Each row is a point. Any point is a mix of the corners, with weights that add up to 1. It lies inside the corners' shape when no weight is negative. Say inside or outside, and name the corners with a negative weight.

Corners:
(1): [-21  41]
(2): [47 19]
(3): [-52 -61]
Points:
[ 20 -30] => outside (1)
[-54 -39] => outside (2)
[-37  23] => outside (2)
[-12 -38] => outside (1)
[ 6 27] => inside

Corners:
(1): [-45  19  36  12  12 -58  47 -37  50]
(2): [-14 -15  27 -29  38 -30  49  10   0]
(3): [ 38  27 -49  -5 -16   1 -55 -47 -51]
(4): [-30  -3 -22 -32 -18   0 -32  75  -5]
(5): [ 27  18 -13  -7  -9  57 -13  -1  -2]
(6): [-31  18 -47  23  20  32 -12  60 -35]
(7): [  6   3  59  23  32 -10 -22 -32  -3]
(8): [ -33  -27   69   38  -36  -28   13 -121   16]
(9): [ -3 -48 -25  12  29   2  -7   9  47]
(10): [  46  -27   29   77  -45  -47    8 -108  -16]
Points:
[-30   4  39  17  -8 -15  20 -17   9] => outside (3, 9)
[ -5 -38 -11 -18  21  13 -22   9  29] => outside (1, 6, 10)
[-41  -8  -3   1   9 -10   8  -1   2] => outside (5, 7, 10)
[-17  -9   7  19  -6 -19  -8 -11  -7] => outside (5)
[-21  -8  40  22 -12 -23  12 -65  16] => inside
[  4   3 -32  -9   5  17 -28  40 -21] => outside (1, 8)

Corners:
(1): [ 22 -38  44   2  27  18   4  53 -15 -16  -2 -23  -2 -75  22 -31  37 -35
  14 -22]
(2): [ 32 -27  -7 -70  -8 -26  44   7  43 -23  -2  14 -24  25 -31 -13  26 -41
  20  -7]
(3): [ 21 -25 -27  21   8   9  -3  38  50 -19 -12 -52 -18  33  -9  -3  10  23
   3  -4]
(4): [-10 -13  34   0   5  33  16 -12 -12 -38 -43 -28 -29  23  48 -15  15  32
 -30   7]
(5): [-12  29 -15  -4  33  17  45  18  -3 -20  -7  43  13  46 -38 -34 -49 -27
  19  -6]
(6): [-27  51  52 -20 -14 -21  14  -5  77 -38 -50 -24 -30  20  50 -21  17  37
  10 -39]
(7): [-10 -33   9  10  14  29  37  21  28 -32  -7 -16  40   4   2  -7  18  29
  -9 -25]
(8): [ -9 -23  62 -34 -16  43  23  -6  81  45   6  53 -25 -50  -4  -5 -34  -8
  34  -8]
(9): [ 25 -30  66   9  -8  13  46  10 -19  51 -22 -50 -19  -3   5 -24 -78  33
  19 -36]
(10): [ 31 -12  33 -19 -26  29 -62   7  -5  30   8 -50  14  17 -27  -8 -13  -6
  -1 -19]
(11): [-12 -28  10  19 -22 -22  54   6 -13   2  23  -3 -21  37   0   0 -25  -4
  15 -40]
(12): [ 68  21  49  -7 -28   1   5   0 -15 -38   7 -16 -12  24  -1  23  -3 -29
 -20  16]
(13): [   1  -36   -5  -12  -38   22   -1  -14  -26  -39  -31  -62  -13   25
   22  -44 -121   26  -28  -41]
(14): [ -8  16  29 -37   1  17  39 -16  -9 -51 -22 -40 -22 -27 -15   7   0 -27
   8   9]
(15): [ 22   9 -39   9 -20   6 -18 -18  31  30 -49 -49 -24 -27 -19  -8  25  43
 -16 -47]
(16): [-33  42 -15 -37  53  46  20  30  -2 -37   2 -48 -20  -3  13  -4  17 -16
 -66 -34]
(17): [103 -25 -66 -19 -33 -20  14  70 -46   2  22   2  22   2  28  44   4 -21
   8  23]
(18): [ -2 -38  49  26 -10 -33  30  22   6   7 -22  -9  -7 -19   7 -15 -16 -20
 -56 109]
(19): [-12 -29 -10   2   8  17  23  27   5 -36 -71   7  21  -7 -35  20  32 -38
  10 -30]
(20): [ 30 -25   6 -19  -8  26 -48  61 -38 -38  24 -65 -18  17  13  -5  14  82
 -80  -2]
(21): [-18  11  35   2 100 -43  33 -14 -11 -38   6 -64 -19  -3   5  13  33  31
 -14 -22]
Points:
[  8  -7  17  -6  23   0  18  13   2 -17  -4 -28  -7  -5   3  -1   7   5
  -6 -13] => inside
[-12 -10  48 -16  18  29   1  14  30 -35 -18 -28 -13  23  19 -27 -16  29
 -13 -31] => outside (11, 14, 15, 17, 18)
[ 10 -10  14 -11  -8  11  13  17  10  -9 -12 -20 -13   1   3  -8  -6   6
 -12  -6] => outside (21)
[ 13 -13  15  -6  -4   9   9  15   7  -4 -10 -21  -9  10   3 -10 -15   8
  -9 -17] => outside (14)
[ 26  -9   2 -11  -6   6  10  22  -3 -13  -4 -16  -5   6   1   1  -4   1
  -8  -4] => inside
[  9  -8   7  10   6   5 -13  23   3  18  -2 -41 -17   6  28 -16 -17  46
 -20 -19] => outside (2, 7, 12, 14, 19)
[ 11  -9  19 -14  -1  10  16   9  11 -10  -4 -21 -15   2   4 -11 -11   8
  -8  -9] => outside (19)

Corners:
(1): [ 25  39  17 -16   0  17  -1  25  -1  12  13 100  25 -28  41  21 -23 -21
 -28 -38]
(2): [-20  26  27  -6 -31  35   5  11 -10 -18  34   3  20 -19 -14 -12 -30 -30
  26  32]
(3): [  3 -14 -18  40   8  32  23 -58 -20  -4  30 -10 -49  65  -2  -9  44  -3
 -18  29]
(4): [  0 -11  17 -22  16  -2  22  22 -13  -5 -13  -5  24  23  25 -17  -1 -36
  12   5]
(5): [ 33  17  29 -32 -14  18   8  15  12 -51  19   1  16  21  -7   5   3 -26
  64  42]
(6): [ -14   -2 -121   28   70   10    3  -13   41  -12   28  -26  -12   21
   -3    9    3    5  107  -32]
(7): [ -2  20 -38   3 -11  18  21  39   5  32   1  -8  20  -6 -19  34  24 -15
 -42 -34]
(8): [  0 -50 -17   9 -26  17   9  -3  22  11  40  -9 -14 -27  -8   1   6 -46
   0   4]
(9): [ 11   6   5  31 -29 -41  42  57 -17  17  -8  23  30   2   8  -8   7   5
  -8 -33]
(10): [-20 -22 -76  13 -23 -12  26  36 -11  -2  15 -15 -27  65   1   8 -22   2
 -17 -56]
(11): [ 24  -5  17  19   4  36 -55  11  44  -6 -23   6   9  -9  22  -8 -34   5
 -11  23]
(12): [-20   1 -12  26 -16 -49  15  19  43  18  22  19 -17 -18   1  27  -8 -38
 -20 -20]
(13): [-57 -21  25 -30 -41  47  23  37  35  38  25 -14  30  35  19  -3   7 -17
 -12  22]
(14): [ 12  -1  12 -20 -20  38  15  17  -5  -2 -26   7 -17 -27  37  24  -5  16
 -14  32]
(15): [  9  22  39  12 -22  -8   3  38  -7  33  25  20 -25  20 -13  31 -11 -11
 -23  27]
(16): [ 31 -15  28 -27  45   1   4 -68  21   5   8 -14   2   7 -22 -14   1   9
  29  34]
(17): [ 22  26  22  12 -21  -9  -2  27 -11  31 -69  90  16  -6 -63  27  18  -7
   9   4]
(18): [  1 -13   4 -11  49 -57  13  17 -33 -51  29  28  28 -20  14   9  22  15
 -16 -24]
(19): [ -3  30  14 -18 -29  28 -29  -5 -13   0  30  -5  -6 -23  14  13   6 -29
  -2 -33]
(20): [ 14  12  -2   4 -33 -62   4  30 -26  19   4  23  31 -12   2  50   1  -6
 -39   4]
(21): [  4  -8 -53   9  -5 -58  21 -16   1  21  26 -11 -33 -13 -52 -27  57 -14
 -14  10]
Points:
[ 22  -3   8  -1 -17  -4  -1  -7   3  20 -12   0 -22  13 -26  18  12 -15
 -10  23] => outside (1, 2, 6, 9, 13, 18)
[  0  -2 -13  -1  -4   8   7   7   7   4  11   2   4   1  -1   6   6 -13
   1  -5] => outside (15)
[ 17   6 -23  11  10 -11   6   9  -3   1  11  21   4   7  -2   7   7  -8
   4 -23] => outside (2, 12, 13, 14)
[  3   8 -35  18  -9   4  17  13  -4   6  10  11 -22  16 -10  12   7 -17
  10 -14] => outside (11, 13, 16, 18, 20)
[  0  -2   1  -3   6   9  11  -1   3 -10  18  -5 -10  15  13 -12   0  -8
  14  12] => outside (7, 8, 17, 20)
[  8   5 -34  16  -2 -32   4  18   9  34  -4  20  -5  -2 -21  15   3 -17
 -11 -33] => outside (2, 3, 5, 13, 14, 18)
[13  7 10 -7  1  9  4  5  0 -3  9 15 10 -3 -1  5  8 -9  7 13] => outside (10, 12)

Corners:
(1): [ 11   3  26 -17 -46   8   1   7 -13  20   1  45   0 -13   5  36  22  44
   3   9]
(2): [ 22  -8  13 -20  24  -3   8   6  -1  11 -23  29  25 -24 -10  15  16  33
  14 -22]
(3): [  1 -18   7   8  27  -3  -9   1   5 -20   1  29 -10  -1 -27 -13   0 -31
 -37   6]
(4): [ 25  22  22  36 -15  -8  15   6 -11  13  11  37  20  14 -17 -19  -7  10
 -17 -12]
(5): [ 17 -35  15  -4   5 -22  33 -83  69   4 -13 -12 -32  -8  29  -6 -59 -23
 -29  -4]
(6): [ 13  11 -65 -31 -18 -22 -14 -50 -13  25 -96  22 -21 -17 -34  38  -2  32
 -13 -22]
(7): [ -3  15 -38   6  28  21  -4   3  -4 -11 -28  39  -9   7  16 -12  25  11
 -16 -13]
(8): [ 19  79  -2 -16   0 -11 -21 -33   3 -16 -12  49   5 -39  10 -10  10  22
  10 -14]
(9): [ 15  73  36 -45  30  17  48  24 -38  13   3 -60  16  14 -35  -1  19  10
 -23 -15]
(10): [ 37 -48   8  26  17  20 -15 -38 -24   5   1  13 -27  11 -27 -13 -14  33
   4  11]
(11): [ 25   7   6  12  -1  17 -16  -8  55  -3  -8  50  -8   4  -1  59  10 -30
  18  10]
(12): [ 32  -2  -6  -2  32  22 -16   1 -20  12  -5  10 -16  10 -21  17 -34   6
 -23   2]
(13): [-41  -1  28 -25   1 -75   4 -17   5  31 -12  54   9  -1  29 -18  -1 -17
 -17  83]
(14): [ 23 -15  30   1  18   5  15   5  14 -38  -8  33  12  19   4   2   2  38
 -23  23]
(15): [-13  -2 -46 -24  23   0  24  -7 -21 -32 -54  47 -39  16   5   6  -4 -12
  17 -16]
(16): [ -4   6 -15 -15   0  -7 -17 -17   4  -9  -9  -4   7   8   4 -17 -30 -20
  10 -18]
(17): [ 12 -33 -29   9 -22 -49 -17 -29  20  28 -35  11 -54   3 -14 -19 -35  12
  13 -25]
(18): [  27  -25   30   -7    1    1   60    5  -11  -15   26 -121    5  -37
  -20    2  -31   10  -20   11]
(19): [ 26 -24  22  -3  22  14   5   6   0 -26   1   4  -7  27 -20 120  21  24
  20 -12]
(20): [-46 -70  25  62 -18   7  -4  -1  31  14   0  17 -16   8 -12 -14 -87  -4
 -30  33]
(21): [-30  29 -79 -34  37  10 -20   2  -5  -4 -17  56  -3 -15 -47 -17 -13  -7
   3  -9]
Points:
[ 20  -3   0   3   4   5   3 -15   3  -4 -17  12  -8   1  -6   9  -7  14
  -6 -13] => outside (13, 21)
[ 15  11  18   2  12   3  -3   5 -17   8  12  12   3  -8 -20   1   1  24
  -7   0] => outside (5, 6, 11, 14, 15, 16)
[-17  10 -24 -14  -4 -12  -1 -10 -19   1 -34  12 -13 -10 -15 -24 -10  14
 -18  10] => outside (2, 4, 5, 11, 12, 19)
[  1   8  -3  -6   0  -9   1  -9   9   2 -20  33  -6   3  -5   9   0   5
  -3  -5] => outside (10, 12, 18)
[  7 -10  -5  -9  11 -11   0 -19   6   1 -20   6 -16  -3 -17   5 -20   3
  -7   3] => outside (1, 4, 7)
[  5   2   4  -7   6  -4  12  -5   0  -3 -13  18  -6  -1 -10   8   0  12
  -7   2] => outside (12, 16)

Corners:
(1): [  7  -5   7 -25  44  36  -1  49  42 -20  -6  37  12 -36  -1  27  -4 -24
  67  57]
(2): [  7 -24 -37  22   2 -26 -45  45  -7 -73  21   4 -53 -28  24 -32  43 -72
  -7  29]
(3): [ 11  68  18   3  36 -41  36 -64 -39  29 -15 -13   5  10  67 -26  13 -14
 -28  60]
(4): [-64 -30 -15  46 -13   7  -3  56  11  15 -13  -7 -73 -44  53   3  -9 -33
  32  11]
(5): [ 18 -69   4  13 -59  21 -31  24  15  16   3  62  42  38 -30   3   9   7
  28  22]
(6): [ 24 -15  19 -30  35 -40  61  -6 103  54  25 -47  35  17 -12  14 -57  20
  13 -15]
(7): [ -4  28  -8 -27   1  26 -22  34  -3  13  23  72 -64   7   7 -14  74 -34
  -5  20]
(8): [-15  30  -3 -74 -59   2  25  10   3   1 -21 -20  50 -42 -34  54 -52  11
 -73 -54]
(9): [  2   2  17 -52   7  63  27  56  55  26 -32  26  17  43 -14   0 -55 -21
 -15  48]
(10): [ 40 -13  39  18  44  -9  -1  20  14  25  62 -41 -56  67  13  12  -9  32
   1 -26]
(11): [ 48  17  54  40 -53 -79  43 -41 -41  98  15 -49 -32   2 -21  16 -33  18
 -21 -61]
(12): [ 52 -15  59 -22  -8 -41 -29  -5  -1 -44  18 -13 -43 -34  34 -62  27 102
  10 -17]
(13): [ 24  22 -10 -65 -16   4  24  45  63 -96 -27  75   7  -6 -45  36  -6  98
  29   2]
(14): [ 24  -8  16 -61 -10   9 -22  -9  19 -27  13  19   8   5 -68 -19  27  32
  77  33]
(15): [-38  48  46 -58  12 -24  -5  -1 -13 -30 -27  51  29  44  45 -29 -17 -48
 -53  26]
(16): [ 43 -45  -2 -52   8   1 -11  12  32 -63 -20   4 -38 -12 -11  27  10 -31
  36 -59]
(17): [ 11 -17  14 121 -32   7  49  -7  18 -10  17 -68  39  20  34  -7  -5 -37
  13 -49]
(18): [-25 -54 -39 -13 -35  -6   3  77  20  -7 -44 -31  42 -36 -14  27  19  -2
  33  -2]
(19): [-30  53  34 -25   9 -10 -54 -49  -8  25 -41  25 -28   9 -13   9  44 -36
 -42  64]
(20): [-17  25  27  10 102  30  20  27  36  38 -25  -3  -1  35   7 -68 -29  16
  -2  47]
(21): [ 11  12  37 -51  21 -18  55 -60 -43 -20  24 -51 -30 -23   5  28  29   8
 -11  60]
Points:
[  2   2   4 -22 -18  -6   7  12  12 -13  -9   8  -1 -13  -2  10   3  -9
  -1   0] => outside (10, 20)
[ 15 -11   8 -20   0   1   2  22  15   5   7   7 -16  -3 -10   0   1  14
  12   8] => outside (15, 17, 19)
[  3  -2   9 -23   4  -3   3   2  12 -12  -3  -1  -5   2   0  -3  10  -3
   6  18] => outside (1, 11)
[ 25   5  21  -4   9  -9  14  -2  11 -11  21   1  -6  12   5 -12   6   6
   8  -5] => outside (4, 9, 18, 19)
[ 15  -3  10  -7   0  -3  10   9  19 -20  -2   0  -6   3   1   4   2   5
  13  -5] => inside
[  7  11  20 -11   4  -5   2   1   8  -1   2   9  -5   4   4  -4   2   2
   1  22] => outside (16, 18)
[  8   7  18 -17  13  -7   8   7  14 -10  -1  -7 -14   1   8  -7   2   2
   1   3] => outside (5)
[ 10  -5  14 -15   1   5  14  12  24   5  -5  -2  -5  -4  -7  11  -3  15
  18   4] => outside (2, 15)
[  9  14  28 -29   3 -13   5  -9   4  18  -2   8 -28  13  -3  -2  -6  15
  -9   2] => outside (1, 2, 17, 18)

Corners:
(1): [  41   62  -36  -24   63   36  -40  -11  -33  -90    8  -14   29   15
   11    8 -121    4   19    6]
(2): [  2 -28  55  -5  10 -28  33  -2  38 -19   5 -26 -37 -58  14 -62 -47  15
 -21   9]
(3): [-42 -42   5 -38  -7 -13  61  65  42   7  -5 -49 -62 -63  23  -8 -78  10
  14  32]
(4): [  5 -40  29  -8  52  76 -57  41  -3 -31 -41 -23 -23  12   1 -23  72  -8
  13  79]
(5): [-30  30 -50  26 -40 -13 -21  39  -4  37 -47 -56  -9  35  20   0  54  -7
 -28  -6]
(6): [ 80  12  19  27 -45   5 -28 -24  27   9   1  46   0  51 -18  70  35  38
 -23  -8]
(7): [-87 -71  67 -79 -50  34  -6  16  14 -18  24  62 -51 -44 -39 -18  28  -9
  16  54]
(8): [  3 -25 -25   6   9  -4 -33  61  -9  28 -23  14 -10 -22  -1  -4  65  39
 -31  11]
(9): [ 11  25 -76  62 -20 -92 -19   4   5  57 -26 -20 -42 -34  95  -5  74   8
  38  -4]
(10): [-14  14  -6 -35 -12 -68 -45  34   1 -53  41  41  -3  -6  74  45  38  19
 -22 -49]
(11): [ -7  15  13  27  34  -8 -56   2  34   4 -17   2   9  13 -23  40  -8   2
   4  31]
(12): [ 38 -29  41  -7  14  -2 -31   3   6 -76  23  40  -1  86 -26  66  30  66
  11 -14]
(13): [ 27  58  -9  45  38  20 -48 -18 -22 -83  75  18  12  78  26  91 -46  32
 -51 -27]
(14): [ 32   9 -23   4  18  74  -6  72  18  17 -45   2   5  40  28 -44  16  -8
  23   6]
(15): [-44  23  26 -39   5  14 -43  12  20 -36  32  19 -57  12  -6  61  65  44
 -15 -37]
(16): [-91  27 -19  20 -60 -12  60  90 -20  41 -98 -63 -28 -70  -2 -10  15 -10
 -80  -9]
(17): [ 39 -48  -5 -10  27  56 -11  27  -4 -24  -2  -7  16 -16   6 -55 -19 -51
  26  25]
(18): [ -6   1  -6  10 -16  16  16  23 -56  37 -21 -67  20 -71  25 -34 -99 -35
   5  16]
(19): [  20   -8   31  -58   19  -69  -18   16   19   15    0   44 -119   46
   23   30   86   22  -60    8]
(20): [-72  20  -9  10 -59 -35  25  22  17  56 -29 -83  11 -78  21  13  84   2
  27  43]
(21): [-32  -9 -53  47  36  31 -35   7 -38  -4 -52 -23  78 -33  66  -8 -47 -15
  -2  -3]
Points:
[ -5 -10  11  -7   3   4 -21  18  11 -19  -1  10 -16   9   5  16  22  16
  -3   9] => outside (18)
[ 15 -11  12  -4   9   0 -17  10   0 -25  -3  11 -16  -2   7  12 -15  10
 -14  13] => outside (5, 14, 15, 20)
[ -3  -7   1   3   4  -3 -21  25   9 -12  -7   8 -19  15  16  14  24  16
 -17  -1] => outside (1, 18, 20)
[-13   1  -1   3  -2  19   6  24  -2  12 -21 -24  -1 -21   1 -17 -38 -14
 -22  19] => outside (4, 9, 10, 12, 15)
[  5  -1  -4   4   5   3 -23  19  -7  -6 -15   0   0   2  11   4  14   6
  -9  10] => outside (3, 15)
[ -7  -2   5 -10  -5  -6 -17  26   7  -8  -2  -1 -25  -4  14  11  28  10
  -6  10] => outside (21)
[  4 -16   7  -4  13  16 -15  24   5 -12 -12  -9 -11  -8   9 -13   7  -6
  -1  20] => inside

Corners:
(1): [ 13   9   7  20 -88 -42  26  14 -44  -9  19  36  -1   4  20  19  48  19
 -15  25]
(2): [  9 -40 -42  22  30 -12 -40 -43 -54  46 -31 -49 -14 -10  11  22 -52  14
  20  -6]
(3): [-21  20   1 -12  31 -47  54 -11  14  24  32 -55 -25 -17   9  27 -44  23
  47  25]
(4): [-17   8 -52   7  -9   1   1 -45 -51 -28  38  45 -13  47 -36   3  41 -10
 -32 -23]
(5): [  1  -7  52   5 -43  69  46 -15  50  11  10  75 -13 -32  51  25  22 -55
  90   0]
(6): [ 46  21 -16 -29 -27  49  39 -34  81 -21 -25 -10 -56  10 -29  17  48 -10
   5  19]
(7): [ 13  40  -7 -69  12 -10 -65  -3 -50   1  27  18   1 -42 -47  -3  50  -2
 -56  48]
(8): [ 10 -12  -6 -48 -32   1   6 -61 121   8 -43   9  65 -16  63 -33 -15 -41
  -6  52]
(9): [-55 -16 -59  29  10 -29  80 -53 -68   5 -77 -43 -33 -23 -41  12 -30  33
  -9 -38]
(10): [ 11  -3  -4  35  26  18  53  -1 -40  35 -19 -57   7  13 -49  29 -25  18
  -9 -15]
(11): [-39   5  42  36  43 -30  10  -9  -6  56   8 -63 -42  12 -13  18 -14  -1
   4  -9]
(12): [  3   4   7   4 -13 -76 -35  37  16 -15  14  41   4 -19  10  15   2 -11
  19   4]
(13): [ 49 -40  47  39 -20 -25  -7  23   6 -28  82  24   2 -28  18  14  21 -15
   5 -11]
(14): [ -44  -22   -2 -101  -29   -3   33  -42   69  -28  -57   -9    2  -24
   18  -11   45  -25   78   25]
(15): [-31  31  17  17  17 -23 -26   5  11   7 100 -29 -21 -27 -10 -52  31  13
  63 -17]
(16): [  7  16 -44 -47 -23 -41 -29  39 -44  33  43  35 -12 -11  15 -26  19  11
 -37   8]
(17): [ 11 -12  21 -48  15  63  23 -36  24 -39 -88  18 -43 -34  54 -38   3 -20
  87  18]
(18): [-44  -1  32 -39  -5  15  -3 -19  -2 -28   7 -43  -1  -1 -19  27 -42  30
 -10 -17]
(19): [-42 -40  -4  17 -28  30  16  25 -37  -5 -31  -1  -2  -7 -18  47 -22   6
 -21  52]
(20): [ 24 -33  18  25 -10  -3 -39   3   7  17  73 104  32   7  -1  17  23  37
 -41  16]
(21): [ 27  -5  21  -5 -50 -36  20   0 -10  24  31  36 -24  -8 -32 -17  25 -13
  27  36]
Points:
[-31   0  -7   4   1 -15  33 -22  -9   2 -31 -41 -23   0 -13   7 -14   8
  24  -1] => outside (5, 7, 13, 16, 20)
[  7 -16   7   7 -35  -1  37   5  -4  -7   9  55 -10  -6   2  19  23   4
  17  13] => outside (2, 7, 8, 11, 15, 18)
[ -4  -4   3 -19 -12  -2   6 -10  16  -4   6   9  -4  -8   7   9  13  -4
  19  13] => outside (9, 21)
[  6 -11 -32 -18  10 -31 -18 -13 -10  21   3 -19  10 -24 -23   1  -6  11
 -18  21] => outside (1, 4, 5, 11, 17, 18)
[-23   2   9  -7  -2 -16   4   7 -12  -6  -2 -21 -31 -33   7  12   0   3
  33   1] => outside (4, 8, 10, 20, 21)
[ -5   0  -1 -12 -12 -13  12  -9   1   7   2  -1 -13 -13   0   1   5  -4
  17  11] => outside (20)
[ -8  -9   8  20   4 -33  18   3 -19  26  25   1 -20 -21   7  -2  -1  16
  41  -9] => outside (4, 6, 7, 8, 18, 19)
[ 25   6  26   9  -1  -2  -5   3 -12  16  48  -5 -20 -12  -5   2  11  14
  11   0] => outside (4, 8, 9, 12, 14, 19)
[  4  -8  -7 -10 -17  -4  13 -15   2  -3  -6  18  -7 -17   8   3  12  -5
  21  12] => outside (11, 18)
